Every row gives one point. To make a cloud, some directions were put in groups of two or more. Within a group, all points are equally far from the middle, so they leave a hole (a ring in 2 directions, a hollow ball in 3). The other directions are filled evenly. Then the cloud was stretched, turned, moved and blurred a little. Count the holes, and give their numbers of directions, smallest first.

Cloud, 19 rows:
[[ 0.95 -0.17 -0.17]
 [-0.02  0.12  0.06]
 [-0.19  0.19 -0.02]
 [ 0.30  0.46  0.10]
 [ 0.90  0.36  0.26]
 [-0.10 -1.05  0.26]
 [-0.22 -0.77  0.24]
 [-0.03 -0.09  0.73]
 [-0.28 -0.23 -0.61]
 [ 0.26  0.60  0.24]
 [ 0.61 -0.77  0.17]
 [ 0.09 -0.38  0.93]
 [ 0.31 -0.53  0.30]
 [ 0.14  0.34  0.06]
 [ 0.24  0.19  0.04]
 [-0.35  0.50 -0.05]
 [ 0.26 -0.02  0.05]
 [-0.17 -0.37  0.98]
 [ 0.72 -0.04  0.02]]
Holes: 0

Cloud (46 x 6):
[[-0.09  0.11  0.32  0.26  0.08  0.85]
 [-0.18  0.43  0.98 -0.13  0.21  0.16]
 [ 0.50 -0.34  0.07  0.07  0.06  0.78]
 [ 0.58 -0.28 -0.04 -0.34 -0.10  0.05]
 [ 0.20  1.00  0.31 -0.86 -0.06 -0.13]
 [ 0.16 -0.31  0.27  0.76  0.44  0.26]
 [ 0.71  0.35  0.40 -0.45 -0.15  0.05]
 [ 0.09  0.50 -0.46 -0.57  0.02 -0.11]
 [-0.13  0.64  0.17  0.57 -0.27  0.27]
 [ 0.31  0.02 -0.45 -0.01  0.24  0.56]
 [-0.15 -0.57 -0.50 -0.14 -0.20  0.09]
 [-0.11 -0.51 -0.41  0.00  0.23 -0.39]
 [ 0.02  0.08 -0.34  0.41  0.58  0.60]
 [ 0.18  0.84 -0.20 -0.16  0.62  0.29]
 [ 0.47  0.06 -1.18 -0.09 -0.51 -0.13]
 [-0.43 -0.33 -0.22  0.08 -0.05  0.22]
 [ 0.05  0.24  0.04  0.08 -0.06  0.54]
 [-0.09  0.08  0.45 -0.02 -0.12  0.32]
 [-0.60  0.94 -0.01 -0.42  0.81  0.42]
 [-0.60  0.89 -0.12 -0.58  0.14  0.88]
 [ 0.42  0.68  0.62 -0.05 -0.23  0.82]
 [ 0.15  1.16  0.51 -0.21 -0.26  0.51]
 [ 0.15 -0.21 -0.64 -0.43 -0.70  0.48]
 [-0.09  0.21 -0.52  0.25  0.30  0.20]
 [-0.42  0.17 -0.46 -0.10  0.14 -0.21]
 [ 0.15 -0.33 -0.71 -0.17 -0.21  0.48]
 [-0.54  0.19 -0.09 -0.07  0.07 -0.01]
 [-0.19  0.39  0.99  0.01 -0.12  0.71]
 [ 0.28 -0.09  0.37 -0.16  0.00  1.18]
 [-0.19 -0.13 -0.45  0.15  0.17  0.08]
 [ 0.13 -0.36 -0.07 -0.11 -0.28 -0.12]
 [ 0.24 -0.82 -0.25  0.46 -0.69  0.88]
 [ 0.97 -0.19  0.54 -1.15  0.48  0.25]
 [-0.18  0.76  0.12 -0.27 -0.06  0.88]
 [ 0.50 -0.66 -0.44  0.29  0.27  0.45]
 [ 0.34 -0.03 -0.27  0.28  0.41  0.09]
 [ 0.28  0.33 -0.24  0.45  0.16  1.13]
 [ 0.21 -0.48  0.27 -0.62 -0.55 -0.35]
 [-0.43 -0.10 -0.24 -0.51 -0.39 -0.34]
 [ 0.43 -0.53 -0.34 -0.04  0.28 -0.21]
 [ 0.28 -0.27 -0.09  0.20  0.25 -0.29]
 [-0.48  0.40  0.47 -0.02 -0.22  0.03]
 [ 0.43  0.26 -0.18 -0.81  0.10  0.08]
 [ 0.40 -0.51 -0.71 -0.08  0.33  0.06]
 [-0.49 -0.24  0.32  0.82 -0.16  0.19]
 [ 0.56  0.31  0.12 -1.04  0.53  0.32]]
Holes: 0
